Each row is a point. The last column is the point's height on a tilted bowl or saddle (a function of degree 2), plus a little noise. Count its main directions that bend up, bend down and stay straight.

Points, 15 rows:
[[-0.1  1.1  1.2 -1.5]
 [-2.3 -3.4 -1.8 -0.9]
 [ 3.2 -3.1  1.6 -0.4]
 [-3.5 -3.2  1.5  0.3]
 [ 0.2  0.5  1.8 -1.6]
 [-1.8 -1.4 -1.2 -1.4]
 [-3.8 -1.6 -1.6 -0.5]
 [ 2.0  0.8  2.7 -1.3]
 [ 0.4 -2.3  2.4 -1.0]
 [ 5.5  5.4  0.4  6.8]
 [ 4.6 -1.1 -4.1  0.6]
 [-1.2 -3.7 -1.9 -1.3]
 [-1.5 -1.4 -2.8 -1.2]
 [ 3.7  3.8 -4.0  6.9]
 [-0.9 -0.8 -5.3  0.2]]
Directions: 2 up, 0 down, 1 straight

Points (27 x 5):
[[-0.4 -3.0  4.7 -0.9 -3.0]
 [-0.7  1.7 -2.5  2.4  0.9]
 [ 4.5  3.2  0.1 -3.4 -5.1]
 [ 0.2  0.1 -1.3  1.0  1.8]
 [-1.7  2.3 -0.3 -4.3 -1.9]
 [-1.2  0.3 -0.7 -7.5 -5.6]
 [ 5.2 -6.6  1.2 -0.7 -7.5]
 [-2.6  0.4  3.4  0.7 -0.5]
 [-1.9 -4.2 -3.7  1.6  2.7]
 [-2.1  0.8  5.0 -3.3 -3.2]
 [-0.6  2.8  0.2 -3.3 -0.9]
 [ 2.7  1.1 -5.2 -3.1 -5.2]
 [ 1.0 -2.2  0.5 -0.4  0.9]
 [-1.5  2.8  3.2  0.5  0.3]
 [ 2.4 -4.7  0.1  0.9 -0.8]
 [ 4.0  2.8 -0.8  0.8 -2.0]
 [ 1.9 -0.4 -1.7 -3.2 -1.3]
 [-0.5 -3.6  1.0  1.5  0.8]
 [ 1.4 -0.5 -3.0 -0.5  0.5]
 [ 1.4 -2.7 -0.1  1.8  0.7]
 [-0.1 -2.1  0.9  3.0  0.5]
 [-3.7 -7.4  0.1  1.2  0.0]
 [ 2.5  4.4 -1.1  1.4 -0.7]
 [ 1.0 -3.7 -3.7  3.1  1.1]
 [ 2.3  2.5  0.0 -2.6 -1.5]
 [ 3.1  4.7  0.7  1.4 -0.8]
 [-1.3 -0.6  4.9 -1.5 -2.2]]
Directions: 0 up, 3 down, 1 straight

Points (38 x 7):
[[ 4.3  2.7  3.4 -3.0  6.9  3.2 -7.6]
 [ 4.5  3.3 -0.4  0.3 -1.4 -1.6 -2.4]
 [-0.4 -1.7 -0.3  1.5  3.2  2.7 -0.8]
 [-1.3  2.0  0.8  0.6 -0.8 -2.3 -0.1]
 [-5.6  1.3  0.0 -3.0  0.1  1.4 -1.4]
 [-2.8  2.5 -1.2  2.5  0.5  1.6 -1.2]
 [ 1.5 -5.5 -0.1  1.2 -1.6  1.4  0.1]
 [-1.8 -5.3  1.8 -2.6  0.8  3.0 -2.8]
 [ 1.2  1.8 -5.3 -0.9 -2.2 -7.2 -5.5]
 [-4.7  0.7  0.4  2.1  1.4 -1.5 -0.8]
 [ 1.5  0.8 -4.7 -3.0 -4.7 -0.8 -3.7]
 [ 2.7  3.4  1.9  7.6  1.5 -0.8 -4.1]
 [-0.6  1.6 -1.6 -0.6  2.1  1.7 -0.9]
 [ 1.1  2.5 -2.0 -1.5  0.0  0.6 -1.2]
 [-0.3  3.0  0.2  2.5  1.7  1.5 -1.3]
 [ 0.2  2.9  0.3  0.0 -4.5  0.6 -0.9]
 [-1.5 -3.5  3.3  0.9 -2.3 -1.4 -0.7]
 [ 1.2  3.5 -4.1  1.4 -1.2  5.7 -4.1]
 [-1.3  1.2  1.1 -0.3  2.8 -0.9 -0.5]
 [-1.1  1.4  3.5  0.2 -1.2 -2.0 -0.4]
 [ 0.0 -2.1 -2.6  1.7  1.3 -0.7  0.6]
 [-0.2 -1.5 -2.3  1.6  0.2 -1.6  0.5]
 [-3.2 -1.6  1.1  4.4  0.4  0.4 -0.9]
 [ 7.4  3.0  1.5 -2.0 -1.9 -2.7 -5.4]
 [-2.8 -0.4 -0.1 -2.3 -1.2  0.9 -0.5]
 [ 2.3  0.4 -0.4 -1.8  1.3  0.2 -1.0]
 [-2.2  0.8  4.6  2.1 -6.2 -5.2 -2.7]
 [ 0.3  0.7 -0.7 -3.3  1.6  2.5 -1.9]
 [ 1.0  2.9  2.6 -2.3  8.0 -2.4 -4.6]
 [-0.8  2.5  4.2 -7.1 -2.8 -1.2 -3.9]
 [-5.0  1.3 -5.0 -1.1  2.0 -1.9 -2.5]
 [ 5.4 -3.6 -0.5 -0.3  5.7  3.7 -3.3]
 [-0.5 -0.4 -1.1  3.7  2.4  0.9 -0.4]
 [-3.3  3.2 -1.6 -2.0 -3.2  2.0 -1.3]
 [-2.7  4.0 -2.5 -2.8  1.4 -1.7 -1.8]
 [-1.1  0.3 -0.8  2.2  4.6  2.6 -1.8]
 [ 1.5  2.8 -1.2 -2.5 -2.1 -3.2 -2.1]
 [-1.6  0.5  3.3  6.2 -0.8 -0.1 -2.1]]
Directions: 0 up, 5 down, 1 straight

Points:
[[ 2.1  0.9 -0.9  1.5 -0.4  1.2 -1.9 -2.0  0.8]
 [ 2.0  2.8 -3.1  4.2  2.2 -1.4  1.8  3.4  2.4]
 [ 0.2  2.6  0.4  3.0  2.5 -1.5  2.7  1.2  1.4]
 [-2.5 -0.9 -0.2  1.3  2.2  0.0 -4.3  6.3  0.6]
 [-2.9 -1.3  1.1 -0.7  1.1  4.6 -0.2  4.9  0.9]
 [ 4.5 -0.7  3.6  2.2 -4.7  0.5  0.1 -1.8  1.0]
 [-1.0 -6.2  2.2 -6.4 -0.4  1.6  1.5 -1.3  5.6]
 [ 0.3 -1.4 -3.6  4.6 -2.4 -0.8  1.8  1.4  2.1]
 [-0.3 -1.7 -0.7 -3.3  3.8  3.8 -0.2  1.4  3.3]
 [-1.2  2.0  1.5 -0.2  2.8  1.0  1.8 -1.4  1.9]
 [-4.2  5.7 -2.9  3.2  1.0 -3.1  1.8 -2.6  4.6]
 [-1.2 -2.9 -4.3  0.6  1.5  3.0  0.5 -3.4  3.9]
 [ 2.1 -0.9  0.0 -5.1 -0.3  0.4  1.7  2.6  1.8]
 [ 2.1  2.5  2.7  2.9  3.6  0.9  0.8 -1.8  2.2]
 [-2.3 -2.6 -1.1 -1.7 -0.2  0.3  3.4  1.8  1.1]
 [-0.2 -5.1 -3.0 -0.9  1.9 -2.0  4.1 -1.0  0.5]
 [-1.0 -0.3 -4.3  4.1 -2.4  0.5  2.1  0.3  2.0]
 [ 4.1 -3.4 -3.2 -2.7  1.0  2.6  1.9 -0.2  3.9]
 [ 0.4 -0.1 -1.2  1.6 -3.4  1.8  3.2 -0.7  0.7]
 [ 0.5  2.9 -2.5 -1.0  2.9 -3.8 -2.4 -0.5  1.2]
 [ 5.1 -2.2  1.1 -5.9 -1.4  2.9  0.3  2.4  4.4]
 [ 1.0  0.5 -2.6 -0.1  1.2  0.6 -4.9  1.7  1.2]
 [ 2.4 -1.4 -2.8 -0.6 -6.7 -2.2 -1.8  2.5  3.7]
 [-0.6 -0.1 -7.4 -0.4 -2.6  1.6 -3.6 -0.5  4.7]
 [ 2.3 -0.2 -8.5  1.1 -3.3 -2.3  0.9  0.5  4.1]
 [ 2.3  3.3 -0.8 -0.1 -2.0 -3.1  0.1 -2.3  1.0]
 [-0.5 -1.6  0.7  4.6  1.1 -3.5 -0.6 -1.4  1.1]
 [ 2.8  3.4  2.1 -2.0  0.6 -0.7 -0.5  1.6  0.9]
 [ 1.1 -3.6  1.9 -4.2  4.1 -3.1 -2.0 -0.2  1.3]
 [-1.7  4.2  0.8 -1.1  3.5  1.0 -5.2  1.8  0.4]
 [ 0.3 -0.1  1.3  1.9 -0.4 -0.6  0.7 -3.5  0.5]
 [-4.3 -2.2  2.3 -0.2  0.9 -0.6  0.9  2.1  1.8]
 [-7.7 -3.5 -2.0  2.8 -1.4 -3.4  0.3  0.2  4.6]
 [-1.5  1.9  5.3  1.2 -0.1  2.4  0.5 -7.5  3.4]
 [ 0.0  4.5 -1.5  2.4 -1.8 -1.3 -1.3 -3.1  2.1]
 [ 3.2 -2.0 -0.7  5.1 -2.2 -1.6 -3.8 -1.6  2.4]
 [-1.2 -3.0  0.1 -1.7  2.1 -4.2  2.5  4.2 -0.3]
 [ 6.0  2.5  1.9  5.1 -2.8 -3.6 -2.7  1.9  3.0]
 [-0.3 -1.3 -0.3 -0.5  2.8 -2.6 -1.2  4.0  0.5]
 [-3.4  4.4 -3.5  3.2  5.8  1.2  0.8 -0.8  5.0]
 [-6.6  1.7 -0.3  1.4  1.4 -6.0 -4.2 -1.4  2.8]
 [ 4.2  2.2  1.9  1.1 -5.6  1.1 -0.8 -3.9  1.2]
 [-0.7  3.0  3.0 -1.1  1.2 -2.0  0.7 -2.9  1.3]
 [ 2.2  5.9  0.0 -3.3 -0.5  0.0 -2.4  1.0  1.9]
 [ 2.5 -3.7 -3.1 -2.6 -0.5  0.7 -3.1 -3.2  3.7]
 [ 1.0 -2.9 -4.7 -3.2 -4.0 -2.6  1.4 -1.8  1.8]
 [ 0.6 -2.0  0.5  0.0 -1.9 -3.8 -3.5  1.7  0.8]
 [ 0.1 -2.3 -0.6 -0.3 -0.2 -0.4  0.8 -1.3  0.8]
 [ 1.7  2.3  4.6 -6.1  1.6  1.7 -0.9 -2.4  4.1]
 [-8.5  5.1 -0.6 -0.7  2.4  0.7 -2.0 -3.5  7.1]
 [-2.5 -5.8 -1.8  0.4 -0.7  1.4  1.1  1.3  3.7]
 [ 2.5  0.3  0.3 -0.3 -2.7  0.8 -0.7 -0.4  0.7]
 [-0.3  1.5 -2.1  4.7  0.4  4.2  0.0 -5.2  2.7]
 [ 1.6 -2.9 -2.6  1.7 -5.5  3.0  1.2  0.3  2.4]
 [ 2.7  1.6 -3.9  0.5 -1.0 -1.9 -1.4  0.1  1.7]
 [-4.0  1.1  1.7 -4.4 -2.9  0.9  2.9  1.3  2.7]
 [-4.6 -0.1  5.8 -0.5 -1.1  0.7  2.3 -0.9  3.6]
 [ 1.1  0.5  1.0 -0.1 -2.4  3.3  2.0  2.7  0.2]
 [ 2.1  2.3 -3.2 -0.6 -0.4  1.4 -0.1 -2.6  1.9]
 [-1.6 -1.3  1.3  3.2 -4.2 -0.9  2.5  0.1  1.4]
 [-0.4  4.6 -2.0 -1.1 -1.0  1.0  2.2  0.3  1.5]
 [ 1.6 -0.9 -2.1  5.7  3.6 -0.6 -2.7 -2.8  3.5]
 [-5.5 -0.9  5.5 -1.1 -0.1 -1.0 -2.7 -0.1  3.1]
 [ 1.3  3.3  1.5  0.4  3.2  7.1 -2.4  1.6 -0.4]
 [ 1.8  0.2  1.4  3.7  0.3 -2.4 -4.1 -5.8  0.7]
 [-1.5  2.8  6.0 -5.5 -1.3  0.0  2.9  5.5  3.1]]
Directions: 5 up, 1 down, 2 straight

Points:
[[ -0.7  -2.7   0.0   1.4   0.5  -0.8   2.6   1.5   0.7]
 [  3.3   2.9   2.2  -3.1   4.1   1.4  -0.3   2.6  -3.9]
 [ -1.1   2.7  -3.0  -3.5  -3.3   5.3  -4.4   1.5   0.7]
 [  3.9   0.2  -1.3  -1.8  -2.2  -2.5   1.6  -4.5  -1.2]
 [  3.7  -2.9   4.9   0.8   2.8  -1.8   4.4   2.8  -0.5]
 [ -3.9  -0.4   5.6   0.7   6.0   1.7  -2.8  -0.7  -3.2]
 [  1.1   0.7  -1.5  -2.1  -4.9   8.6   0.2  -1.3  -1.8]
 [  2.9   3.4  -3.9  -5.3   0.0   1.5   0.7   0.8  -4.8]
 [  1.4   2.7   1.5   0.7  -0.1  -1.0  -1.4   0.4   0.6]
 [ -0.4  -4.0   0.2  -1.6   0.3   0.4  -2.0   1.6   0.1]
 [ -4.5   0.6  -0.8  -1.7 -10.3  -1.8   2.5  -4.2  -9.7]
 [  1.5  -1.6   2.9   2.7  -2.4  -5.0   1.8  -1.5   0.3]
 [  3.2  -3.7  -2.3  -3.3   2.3   1.2  -4.3   2.6  -3.2]
 [  2.4   1.8   1.4  -5.5  -0.3  -1.3   3.9   3.4  -4.9]
 [  2.8   0.8   0.0   2.9   3.2  -1.5   3.6  -3.2   5.9]
 [  5.1  -3.6  -1.5  -1.7  -0.9   0.7  -0.7  -1.7  -0.9]
 [  1.9   0.7   0.1  -0.8   1.6   0.0   2.5   4.0  -0.4]
 [  0.9  -4.1  -0.4  -5.0   1.0  -3.1   0.9   1.4  -1.1]
 [ -3.1  -0.3   1.0  -3.0   1.0  -0.2  -3.4   0.3   1.5]
 [ -2.3  -2.2   0.1  -0.2   1.2  -1.0   1.5  -2.7  -0.4]
 [ -0.2  -2.9  -0.5   0.8  -0.8  -3.7   3.8   1.0  -0.9]
 [ -2.4   0.6   2.3  -0.1   3.0   1.2  -2.5   1.0  -0.2]
 [  0.9  -1.9  -0.1   2.2  -4.4  -0.4  -2.7  -1.2   1.0]
 [  3.7  -1.2  -0.5   1.3  -3.9   0.4   0.5   0.4   0.5]
 [  2.8   2.5  -0.8  -2.4  -1.0   1.4  -5.4  -0.6  -2.3]
 [ -2.1   0.3   3.0   0.6   4.0  -1.5   1.5   0.7  -1.2]
 [  1.1  -3.6  -5.0  -2.0   1.3   1.2  -1.4  -0.9  -2.0]
 [ -2.4   3.3  -0.8  -4.7   3.1   0.5   2.1  -2.2  -6.0]
 [ -0.2  -0.1  -1.8  -1.0  -1.2  -2.8   3.6   6.4  -2.4]
 [ -3.0   4.6  -1.3  -3.9  -2.0   1.6  -1.1  -2.0  -3.4]
 [  2.6   0.0   1.9   6.0   0.5   2.4  -1.3   2.5   0.1]
 [ -5.4   3.7   1.8  -2.7  -1.8   3.0  -1.3   0.0   0.5]
 [  5.4   2.0   0.9  -1.7  -3.6   3.2  -0.5   0.6  -3.6]
 [ -0.6   1.9   0.6   3.6   4.6   1.8   1.9  -1.6  -0.5]
 [  0.2   1.8   4.7   2.8  -1.0  -1.6   0.6  -0.5   0.9]
 [ -0.2  -2.7   0.2   0.4  -1.5  -3.7  -1.7   0.6  -0.2]
 [  0.4  -3.2  -2.6  -1.8  -3.3   0.2  -3.2  -2.9  -2.9]
 [ -6.1  -3.8   0.1   3.5   1.2   1.4  -1.0  -0.3  -2.5]
 [ -3.2  -3.6  -0.7  -4.6   4.0  -0.3   0.8   3.1  -2.0]
 [ -0.4  -2.9  -2.4   1.5   6.3   0.9   0.5   2.7  -1.7]
 [  0.5   3.0   3.1  -5.1  -3.3   3.5  -0.5   3.4  -2.2]
 [  1.5   1.8   2.1   4.2  -4.4  -2.2  -1.1  -0.3   2.0]
 [  3.1   4.0  -1.4   0.6   0.9  -1.9   0.9   0.1  -0.3]
 [ -2.7   1.5   0.7   1.2  -2.4   2.0  -1.5   1.8   3.6]
 [  0.5   3.7  -2.6  -1.9  -3.7  -5.6  -1.9  -1.2  -5.3]
 [  4.4   4.4   1.8  -3.6   2.1  -1.6  -7.6  -1.4  -1.4]
 [  0.0   1.8  -0.1   1.9  -4.1  -2.2  -4.7   0.2   1.9]
 [  0.4   5.7   4.5  -1.5  -3.3   1.4   0.2   4.7  -0.9]
 [  2.6   1.4   2.2  -0.7   4.7   2.2   3.1  -6.5   0.7]
 [  4.0  -3.3  -2.7   0.7   0.4   0.8   0.6   4.0  -0.6]
 [  1.8  -4.2   1.3  -1.4  -3.8   1.4   2.0  -0.8  -2.5]
 [ -0.5  -3.2   3.0  -0.7   2.8  -2.3   4.7   1.1  -0.6]
 [ -0.4   2.3  -1.8   0.7   1.7   2.0  -4.6   0.6  -1.1]
 [  2.8   2.6  -0.1   2.8   3.2   1.4  -0.6   3.1  -1.8]
 [ -2.0   2.1  -0.1   0.1  -0.7   0.8   4.0   1.4   0.3]
 [  4.8   3.8  -0.1  -0.8   1.9   3.7   3.3   2.8  -1.5]
 [  4.8   1.6   0.5  -4.0   0.2   1.5  -1.2  -1.1  -3.4]
 [  1.8   4.6  -4.9  -1.4  -2.3   0.5   0.3   4.8  -0.7]
 [  5.7  -0.1  -2.9   4.0   0.3   4.2   1.1  -3.5   5.6]
 [  2.3  -1.0  -2.3  -2.9   1.1   1.6  -0.2  -0.4  -0.9]
 [  2.5   1.9   5.1  -3.9  -3.2  -5.2  -2.0  -3.0  -0.9]
 [  1.1   2.0   0.9  -2.2  -2.7  -0.9   5.2  -2.0  -3.2]
 [  0.3  -1.5   2.7  -1.3  -4.7   2.6   2.9   2.5  -1.4]]
Directions: 2 up, 5 down, 1 straight
